Each row of a before or after table is a point. The points were changed in one or more steps. Then noise was added and the rows were shuffled. The steps act on columns, c1 being the first. What was done? A step turns or swaps two columns, mirrors them in a line or flattens them onto one, adds a multiple of one to another, or multiplies or shifts one. Angles are multiples of 10 degrees, from the lower column toward the higher: turns from -170 to 170, lines from 10 to 170 but not 90. Use the fewest steps. Two steps may share a column if one is a turn and the other turns, adds or multiplies; they go together, in the order done. Otherwise the lowest column goes first.

Before (13 x 2):
[[-21  17]
 [-20 -39]
 [ 21  -9]
 [ 14  -8]
 [-38  42]
 [-20  -8]
 [ 34 -19]
 [ 32  15]
 [-27  29]
 [-33 -38]
 [-30 -25]
 [  8 -21]
 [ 34   7]]
After:
[[-82  40]
 [ 52   7]
 [ 80 -13]
 [-49  40]
 [-74  26]
 [-54 -19]
 [-95 -42]
 [ 35   8]
 [ 84  -7]
 [ 20  20]
 [ 85  19]
 [-50  11]
 [-70 -30]]
Steps: multiply c1 by 2.5; multiply c2 by -1

Before, 10 rows:
[[ 44 -26 -85   0]
 [-21 -25 -92  15]
 [-38 -61   6  55]
 [ 19  26 -60  76]
 [ 14  34 -18  40]
 [ 14  80  19   5]
 [ 13  29  37  54]
 [ 18   9  73  24]
 [-13  36   4  58]
 [ 15  23  25 -61]]
After (10 x 4):
[[ 20  44  72  27]
 [ 45 -69 -85  -1]
 [ 14  89  19   5]
 [ 13  48  36  55]
 [ 14  24 -18  36]
 [ 17  -5 -58  74]
 [-20 -70 -92  14]
 [-39 -55   6  55]
 [ 15  35  28 -60]
 [-14  36   6  60]]
Steps: add 0.5 times c3 to c2

Before, 11 rows:
[[-32 -23 -23 -29   3  33 -28 -49]
 [-45 -66 -95 -24   2 -34 -40 -30]
 [-35 -37  33 -13  33 -25  -1 -54]
 [ 11 -41  21 -18  25  10 -16 -23]
 [ 13  22  -4   4  12  -2  -8 -14]
 [ -6  28  -2  33  47   1 -36  32]
 [ 29 -41  22  57  -2   2  13 -18]
 [-25 -14   0  53 -31 -33 -85  18]
 [-38 -27  22  29  -5  -7   3  -9]
 [ 17 -51  22 -11 -17   8  15 -75]
 [ 35  -8 -46 -14  -7   8  20  31]]
After (11 x 8):
[[-44 -60 -97   6 -20 -34 -40  10]
 [  9 -34  18 -18 -26  11 -15   8]
 [ 16 -36  21  22  -5   4  15   6]
 [ 34 -12 -44  11 -10  10  20   2]
 [ 28 -37  21 -16  53   3  14   6]
 [ 13  26  -2 -13   0  -3 -12  -6]
 [-32 -15 -22   8 -28  35 -27   1]
 [ -8  19  -4 -58  13   2 -36  -4]
 [-23 -17   0  11  62 -34 -85   3]
 [-38 -24  24  -8  28  -8   2   6]
 [-34 -26  34 -25 -23 -25  -3   8]]
Steps: flatten c2 and c8 onto the line at 170 degrees; turn c4 and c5 by 110 degrees

Before, 9 rows:
[[-76  48 -41  24 -53 -13  35  -8  18  -5   5]
 [ 24 -16 -26 -29  17  23 -33  41  30 -73 -52]
 [ 40 -63 -30 -12 -87 -67  61 -71  44  38 -67]
 [-87   5  65  49  27  66  12  58  -1  -8  11]
 [-29  -9  42  -8 -18  -6 -11  34 -10 -38  13]
 [-11 -36  31 -38  32  -5  82  22  -9 -83   5]
 [  6 -77  40 -24 -18  31  39  45  54   2  24]
 [ 12  44  -8 -79  14  34 -11 -78  41   7 -20]
 [ 46 -65 -48   3 -87  52 -26  49 -48  -4 -51]]
After (9 x 11):
[[ 11  51 -10 -81  21  10  20 -78  38   9  15]
 [ 20 -11 -29 -30  16  -2  40  40  29 -68  41]
 [ 43 -73 -31 -10 -87 -14  73 -70  43  41 -45]
 [-30 -11  37 -11 -17   2 -16  35  -9 -40   8]
 [-79  40 -42  25 -50   7   1 -14  22  -8 -34]
 [ 46 -54 -43   3 -88  -6  40  54 -47  -4  36]
 [  1 -73  41 -28 -24  -8 -13  44  54   3 -43]
 [-12 -35  28 -38  27 -11  12  20 -13 -87 -79]
 [-84  19  68  51  26   5 -10  58  -3 -10 -11]]
Steps: flatten c2 and c6 onto the line at 10 degrees; mirror c7 and c11 in the line at 140 degrees

Before:
[[ -7   9  -4  -9  40   8  -3  -4  -7  -1 -17 -11   5  54  -9  21   0   5]
 [-22   2   5  -6  -4  39   5   4  -2   1   9 -14   7 -31 -47  16   1  10]
 [ 68 -10  12   1  23   6 -11  -5 -11 -34  27 -16 -19 -31   6 -47   2   7]
 [-20  -2   1   2   3  50  15  -6 -11   4  -9  -8   1 -17   0  21 -29  28]
 [ 10  -2  -3  -9  20  18   5  -8  15   1 -13 -12   0 -22   6  16   4  29]
 [-17  -6   0 -18   7   7  -2  -8   0   6  17 -10 -10 -12   0   8   9  18]
 [-11 -37  22   1  -7  16 -10  95   2 -22  -3 -16   1 -15   7  20 -28   1]
 [-21  16   7 -16  10  12  -7  -4 -19   5 -23  -6   8  -5  -3  18   8  19]]
After, 8 rows:
[[-20  -2  31   2   4  50  10 -13 -11   4  -9  -8   2 -18   0  21 -28  27]
 [ 10  -2  27  -9  20  17   0 -10  16   1 -14 -12   0 -22   6  16   4  29]
 [-21  15  36 -16  10  12  -8   0 -19   4 -23  -6   8  -6  -3  18   8  19]
 [ 68  -9  42   1  22   6 -13   1 -11 -34  27 -16 -19 -31   6 -47   2   7]
 [-21   2  35  -6  -4  39   7   1  -2   1   9 -14   7 -30 -47  16   1  10]
 [ -6   9  25  -9  40   8  -4  -2  -7   0 -17 -11   6  55  -9  21   1   5]
 [-11 -37  52   1  -7  17  40  87   2 -22  -3 -16   0 -14   8  20 -28   1]
 [-17  -6  31 -18   8   7  -5  -6   0   6  17 -10 -10 -12   0   9   8  18]]
Steps: shift c3 by 30; turn c7 and c8 by -30 degrees

Before, 10 rows:
[[ 23  21   7 -34  -7  36  45 -20  49  25  -3  -9  26 -76 -35 -57  86  71
    3  24 -11 -80 -10 -39]
 [ 44  54   3   4   8 -27   3  12  33  75   8 -50  -2  17  58  63 -28   0
  -18 -37  22 -88  42  27]
 [-30  35  50  69 -50  28  34 -55 -75 -55 -32   0 -36 -44  38 -60  24 -13
   63 -47 -57 -13 -18  17]
 [ 49  17 -85  -7 -70 -52 -47 -46  25 -13  72   5 -15 -51  -4  36  42 -29
   73 -24   5  26  10  32]
 [ 22   2 -38  59  53  20 -16 -10  -5 -45  73   2 -59   3   7 -43 -48  68
  -70 -47  15  24  39  43]
 [ 31  18  45  61 -74  25  30  24  -7 -56  76 -63 -36  -8 -44  77   0  76
   34  45 -26 -36 -83   1]
 [ -1 -69  15  20 -68  33 -14   9  57  48 -22 -90  13 -39  10 -50 -14 -20
   -9  40  39  22  36  49]
 [ 50 -64 -71   0 -39  28   8  22  16  53  75   8 -76  24 -30 -23  67 -20
   33  17 -71 -12 -77  26]
 [-35 -62  47 -13 -40 -84 -38 -35  42 -40 -13 -54   6 -30 -68   9  91  81
  -56 -47  -1  19 -63 -22]
 [ 11  26 -76 -13  22   7  90 -16 -36   0  53  26 -38 -25 -38  78 -21  23
   14  10   0 -18 -69  -8]]
After, 10 rows:
[[-70  17 -20  -6 -72  14 -47 -46  87 -13  68   6 -18 -49  -5  36  45 -27
   70 -25   3  26   8  35]
 [  0 -63 -23  -4 -39  56   7  18  68  55  79   8 -73  26 -26 -19  67 -21
   30  18 -67  -9 -76  28]
 [  4  19  15  62 -76  39  28  28 -43 -56  72 -64 -42  -4 -47  79   3  77
   34  43 -20 -36 -83  -1]
 [-48  52  34   6   8  25   1  14  14  74   7 -49  -1  18  59  63 -31  -1
  -19 -40  22 -82  43  24]
 [ 37  41 -40  68 -52 -10  34 -54 -81 -55 -33   2 -36 -45  36 -62  26 -12
   68 -42 -58 -16 -18  16]
 [ 29 -72  57  18 -68  15 -13   5  12  48 -25 -89  14 -41  11 -51 -15 -20
  -10  38  39  25  36  48]
 [-54 -66  60 -15 -35 -75 -37 -32 -19 -43 -18 -56   5 -30 -68  14  86  81
  -57 -43  -1  20 -64 -24]
 [ 22  25  48 -35  -7  40  44 -15  14  27   0 -12  24 -76 -32 -58  83  70
    3  23 -13 -75 -12 -36]
 [ 10   3 -25  60  51  34 -13 -11  29 -44  70   2 -57   4  11 -45 -48  67
  -69 -48  16  21  41  47]
 [ -3  28 -67 -10  24  13  91 -18  51  -1  55  25 -39 -25 -34  81 -20  23
   12   8  -1 -18 -70  -9]]
Steps: mirror c1 and c6 in the line at 60 degrees; turn c3 and c9 by -60 degrees

Before (11 x 48):
[[-26 -23  27 -44   2   8  22  35  31  -8 -10 -26  -8  17 -20  29   4 -32
   15  -1 -11   2  71  19 -25  29  35  22  19  -7  34 -29  15 -19 -29   4
   -8  10  40   9   3  18  24 -40   2 -55  17  11]
 [-43  34  35 -35 -51   3  17 -23 -44  50 -14  29 -17 -12   2   9  30 -67
    3  53 -54  24 -12  20 -14   4  28 -43  35 -21  57  24 -42  -7 -20  13
    6   3  11  18  -7 -24  65 -23  29 -40 -28   3]
 [-33 -42  34  23  -6  21 -26  52  44 -42  -4   3   9  -4 -15  -7  17 -80
   49  -9  10  -3   5  -7   1  24  26  13  22 -13  30   9   8  10  -7  -3
    1 -13  40  17 -22  11  11  -1  15 -54  29  -1]
 [-31 -59  14  -9 -34  10   6  29  25 -14 -21   8 -24 -29  -4  45 -12 -58
   -6   1  -2  -5  36  24  15  32  34 -13  43   7  20   9  32  10  21   3
   -1 -10  61  11 -31  36  56   1  14 -36  22  -9]
 [  6  -2  -6 -16  38  49  43  34  15   4  32 -33  67  15  48  50  21  26
  -33 -46  34 -29   2   5  -8  22 -18  44 -34  -3 -37  46  32  53  -7 -43
   -6 -24 -19  -6  43  -9   3  33 -25  32 -22  28]
 [-20 -33  25   1  21  18  30  33  49 -30  -3 -11  25 -10  16  36 -26  13
  -10  10  26   8  10  11 -21  14   4  55   3  42  34 -13  21   9 -19  14
    6  -2   2 -14  15   5  18  29  14 -11 -10   0]
 [-21  60  54 -12 -25 -43 -39 -18 -32  50 -42  20  27   5  30 -24   4 -52
    4  30 -28  47 -38  24  31 -16 -22 -20  22 -93 -30  23 -14  -2  55 -29
   50  16 -27  -4   2 -25   5 -34 -10  27 -31  -1]
 [-32 -47  27 -13 -21 -25 -27  10   8 -23  39 -11  22  21  -5  53  -7 -25
   26 -20 -17   3  16   0   9 -10  35  35  18  30  35  24  18 -35  -4  -7
   12  -7  43  30  -6  -6  43 -24   0 -40  31  22]
 [-31  24  24 -12 -89 -36 -16  -2 -13  35  -8  14  -2 -21  -9 -21   9 -39
   -3  19 -33  30   2  12  21   3  -9  -8  54 -78  36  17  -8 -13   6  -1
   32   9  18  24  17 -16   7  21  -1 -52 -11  -9]
 [  6  -3 -13  -3  51  24  33  71 -16   5  13 -39  66  31  27  89  -1  49
  -20 -95  18  24 -36 -64 -17  18 -25  30 -28  13 -55   1  66  47 -23 -52
    7 -22 -57 -49  28 -30 -30  29 -37  73 -43  62]
 [ 15  10   0 -22 -39   2 -26 -25 -22  26 -13  19  35 -13  28 -39  29  -2
  -28  -1 -13  34 -25 -17  11 -19 -61 -24 -33 -44 -29  31  18  12  31 -27
   20  31 -27 -25  46 -64 -31 -25 -11  41 -74  13]]
After, 11 rows:
[[-45  34  35 -34 -50   3 -21 -24 -42  49 -12  28  -1 -13   2  -6  33 -68
    3  54 -54  27 -14  24 -17   4  26 -44  33 -20  58  28 -42  -6 -23  15
    8   1  12  18  -6 -20  65  15  28 -40 -27   2]
 [-31 -39  39  23  -9  27  -3  54  46 -43  -1   2  -3  -1 -15  -2  16 -84
   52  -8  13  -1   7  -9  -1  25  27  17  23 -13  31   7   7  11  -8  -3
    3 -14  41  16 -23  16  14 -21  16 -51  30   0]
 [-31 -58  15 -10 -38  12   1  28  27 -14 -19   9  11 -32  -2  15 -13 -59
   -6   1   1  -4  34  24  17  33  31 -13  46   8  24  10  30  11  21   2
   -3  -7  61   9 -27  34  54   4  16 -37  22 -10]
 [-19 -37  24   1  21  23  31  35  50 -31  -2  -9  28  -6  14  36 -24  13
   -7   9  26   8  14  14 -23  11   4  56   3  42  34 -17  18  11 -20  14
    4  -3   1 -13  13   4  18  30  16  -7  -7  -2]
 [-33  23  27 -14 -90 -43  20  -3 -12  37  -8  17 -12 -18  -9 -10   8 -39
   -4  20 -33  31   1  14  20   6  -7  -8  54 -74  37  18  -9 -12   3   1
   32   9  15  27  17 -19   7 -17   3 -50 -12 -11]
 [-19  60  51  -8 -26 -57 -36 -18 -32  51 -43  23   0   7  33   0   5 -52
    4  28 -27  49 -36  25  31 -19 -19 -16  23 -93 -31  26 -15  -3  54 -32
   48  18 -25  -6   2 -28   2 -40 -11  26 -30  -1]
 [  6  -1  -7 -19  39  60  33  37  18   2  35 -34  55  17  49  60  23  28
  -31 -47  35 -30   3   4  -7  22 -16  44 -34   0 -39  47  35  58 -10 -45
   -6 -25 -20  -7  41  -5   5  43 -25  36 -25  29]
 [ 17  11   0 -23 -38   2 -25 -27 -21  23 -14  21  -5 -13  28  -5  29  -1
  -30   0 -14  36 -23 -15  11 -21 -61 -28 -32 -38 -29  32  17  11  30 -32
   17  29 -27 -22  45 -62 -28 -25 -11  42 -72  13]
 [-31 -47  33 -14 -22 -35 -24   6   7 -28  38 -11  36  18  -6  41  -7 -28
   29 -23 -16   4  17   2   9  -8  35  31  18  29  34  24  18 -37  -3  -5
   14 -10  41  30  -5  -6  45 -26   2 -41  35  22]
 [-24 -20  24 -44   3  10 -39  37  31  -7  -8 -25   9  19 -19  13   7 -33
   13  -1  -8   2  71  21 -18  32  37  23  17  -3  33 -28  14 -16 -29   4
   -9   9  38  11   3  18  25  23   0 -55  15   8]
 [  5  -4 -10  -5  50  35  30  72 -13   5  15 -37  70  31  29  84  -3  48
  -23 -95  17  25 -37 -65 -18  20 -25  32 -26  13 -55  -2  67  42 -22 -49
    8 -22 -58 -45  27 -32 -30  34 -37  73 -42  63]]
Steps: multiply c6 by 1.3; swap c7 and c44; flatten c13 and c16 onto the line at 50 degrees

Before:
[[ 46 -24  12 -12  29  36   3 -54  17 -15   5  -3 -31 -10  -6  24  12   0
   -8 -28  -4   8   6  -5  32   6  29 -16  33 -29  12 -29  -5   0  23 -17
  -29 -20 -25   6   0 -19 -11 -35  13  -8   6  21 -33 -32   9   7  -8  18
    5  -1  24 -33   9 -14  22 -10  28  14]
 [-14 -10  22 -26   0 -15  -5  53  -1 -23  31  18 -23  10  19  15   1 -23
    4 -41   4  18   2  13  -9 -20  -6  -4  -7   6  -1  28  -9  -5  18 -12
   -7  36 -13   8 -16 -53 -31  26  -4   1   6  -7  -3  11   4 -11   9  13
    7 -57 -10 -11   9   3 -17 -18  -3   3]
 [ 15  37   3 -12 -22  -4   3   7   7 -23 -13  12  -5  20  -4   5 -31  -2
   -1 -23   0  34  15   1  -3   9  26 -27   7 -52  -6 -18  23 -24   1  -8
  -13  17  34 -33  21 -11   4  14  10  19   5  14  13   6 -12 -17 -39 -22
  -13  -1 -18 -17   0  23  12  -5  -7  58]
 [ -4 -26  11  20   1  15  30 -19   3  42  28 -12  -5  29  32  16 -17   7
  -15   3   4   2  21  24 -11  13  11  13 -10  10  28   3 -11   1  -2  -9
    2  11  -2 -37  15 -32  12 -17  17 -13  34  11  34  -1   6 -34 -19  14
   13 -21  10  35 -21  39  -7 -26  10   3]
 [-24 -40  22 -27  -4  30  20 -31  -6 -10  13 -22 -30   6  -2  30 -38  -4
   19  11   7  27 -19 -39  16   3  -6 -22   8  10 -11 -25   1  16 -30  14
   18  21 -22  -1   4  17  13  29  -1   7  12   7  29  -3 -17 -22 -15   8
   16  19  -7  -3  12 -25  -5  -3   2  10]
 [-15   3   1  -4  52  30   6  10   1  10 -40  22 -13 -28  44   0 -23   7
   10  20 -31  -7  23  -7  20 -24   8 -12   7 -12  20  -4 -11  -9 -17 -13
   -1   7 -20   6   2 -16  -2  38  12  15 -38  -2 -15   0 -12 -47  18 -15
  -10  14 -15  28 -17 -41   6  10  -2  19]
 [  7 -13  -8 -15  15  21   0   0  25   7 -10  -4 -22  28  29 -10 -12   9
    4 -11  -5  -1 -17 -23 -40   9 -22  30   5  35  12   6  22  -6 -25  -2
   24 -11 -24  -9 -20  -8  10 -14  51  72  13 -17  14 -15  17  13  -9  27
  -46  18  -9  18  13 -12 -45  10  14  36]
 [  6  -1   5 -32   4  14   7  -1 -32  -2  -3  11  -4  23 -19  12  -7  13
   -5  -5   5  20 -15   6 -10 -29   2  -1  48  -2  -4  17  27  -5   1 -22
    2  -7 -28   5  33 -16 -19  -9   3   1  -1   2  31   5  11  36  14   4
    4  49 -24   1 -16 -12 -11  -5   1 -32]
 [-18 -24   6   9   8  10  46 -20  30  -1  -4   1 -25  25 -10 -29  -4  -1
  -50  -4  13  14  28  21  17  -4   7 -14  48  27  18  -4   0 -28 -20 -12
   38  -6  23  -6   8  -2   6   9   3  -4 -35   2  -7  -4 -24  -4 -20  33
  -23 -22  38   4  12 -50 -20   1   7 -24]
 [ 16 -20 -18  66  -7  -4  20 -18  22   8  40  14  -7 -18 -41  19   7 -25
   22  11   4  26  -2  20 -15  -4  11  31  23  33   7 -13  12  -3   5 -45
   19 -17  33 -24   0  21  -5 -21  -9  15   5  22   1  29  16  10  -2  -3
  -34  19  -2   8  18  19   7  16  10 -16]
 [ -8  -4  15  -9  27 -19  21  -4  17  12  -6   5   3   7  12  -2   2  11
   -4  13 -25   9  10  24  21 -11  13  10   5   9 -19  21 -19 -13  -3 -21
    9  27  32 -28  -1  17  17   2 -32 -19  49   0  -2  -9  31 -15 -11 -17
   17  13   5  15 -37   8  12   1  17   2]]
After (11 x 64):
[[  8 -14  -8 -15  15  21   0  13  25   6 -11  -4 -21  28  29 -10 -12  10
    4 -12  -5  -1 -34  80 -40   9 -22  50   5  35  12   6  22  -6 -25  -2
   24 -11 -23  -9 -20  -8  10 -13  51  72  13 -17  14 -15  17  13  -9  26
  -45  18 -10  18  13 -12 -45  10   3  36]
 [-17 -24   6   9   8  10  45  30  31  -1  -4   1 -25  26  -9 -29  -3  -1
  -50  -4  13  14  56 -35  17  -4   8   6  48  27  18  -4   0 -28 -19 -12
   38  -6  23  -7   8  -2   7   9   3  -4 -35   2  -8  -4 -24  -4 -20  33
  -23 -22  39   3  12 -50 -21   1 -19 -24]
 [ 16 -20 -18  65  -7  -4  20 -37  22   9  40  15  -7 -18 -41  19   7 -25
   21  10   4  26  -4 -27 -16  -4  11  52  23  34   7 -13  12  -3   5 -44
   19 -18  34 -24   0  21  -5 -20  -9  15   5  21   2  29  15  11  -2  -3
  -34  18  -2   8  19  18   6  16 -21 -16]
 [ 46 -24  12 -12  29  36   3 -40  17 -15   5  -3 -31 -11  -6  25  12   0
   -7 -29  -4   8  12  65  32   6  29   4  34 -29  13 -28  -5   0  22 -18
  -29 -20 -25   6   0 -18 -10 -35  13  -8   5  21 -33 -32   8   7  -8  18
    5  -1  24 -33   9 -14  22 -10 -18  14]
 [ -8  -4  15  -9  27 -18  21 -12  17  12  -6   5   3   7  12  -2   2  11
   -4  13 -25   9  20 -22  22 -11  12  30   5   9 -19  21 -19 -13  -3 -21
    9  27  32 -29   0  17  17   2 -32 -19  49  -1  -2  -9  30 -15 -11 -17
   18  13   6  15 -37   7  12   1 -28   2]
 [-15   3   1  -4  52  30   6  51   2  10 -40  22 -13 -28  44   0 -24   7
   10  20 -30  -6  47  13  20 -24   8   8   6 -12  20  -3 -11  -9 -17 -13
   -1   7 -19   6   2 -16  -2  38  12  15 -38  -2 -15   0 -13 -47  18 -15
  -10  14 -15  28 -17 -41   6  10   6  19]
 [ 15  37   3 -12 -23  -4   3 -17   7 -22 -13  12  -5  20  -4   6 -31  -3
   -1 -23   0  34  30 -16  -2   9  27  -7   6 -52  -6 -18  23 -23   1  -8
  -13  17  34 -33  21 -12   5  14  10  19   5  14  13   6 -12 -17 -39 -22
  -12  -1 -18 -18   0  23  12  -4   5  58]
 [-24 -40  22 -26  -4  30  21  -6  -6 -10  13 -22 -30   6  -2  30 -38  -4
   18  11   6  27 -38  94  16   3  -6  -2   9  10 -11 -25   1  16 -30  14
   18  22 -22  -1   3  17  13  30  -1   6  12   6  29  -3 -17 -22 -16   9
   17  19  -7  -3  12 -24  -4  -3  24  11]
 [ -4 -26  11  19   2  15  30 -58   3  42  28 -11  -6  28  32  16 -17   7
  -15   2   4   2  42 -36 -11  13  11  33 -10  10  28   3 -11   0  -2 -10
    2  11  -2 -37  14 -32  12 -17  17 -13  33  11  34   0   6 -34 -20  14
   13 -22  10  35 -20  39  -8 -26 -23   4]
 [  6  -1   5 -32   4  14   6  11 -33  -2  -2  11  -4  23 -19  11  -7  13
   -4  -5   5  20 -31 -12 -10 -29   2  19  48  -1  -4  17  27  -5   1 -22
    3  -7 -28   5  33 -15 -20  -9   3   1  -1   2  31   5  11  36  14   5
    3  49 -24   1 -16 -12 -11  -5  -5 -32]
 [-14  -9  22 -26  -1 -15  -5  50  -1 -23  32  18 -23  10  19  15   0 -23
    4 -41   4  18   5 -35  -9 -19  -6  16  -7   6  -1  28  -9  -5  18 -12
   -8  37 -14   7 -16 -52 -31  26  -4   1   6  -8  -3  11   4 -11   9  13
    8 -57 -10 -11   9   2 -17 -18  -6   3]]
Steps: add -1 times c60 to c8; multiply c23 by 2; turn c24 and c63 by -140 degrees; multiply c24 by 3; shift c28 by 20
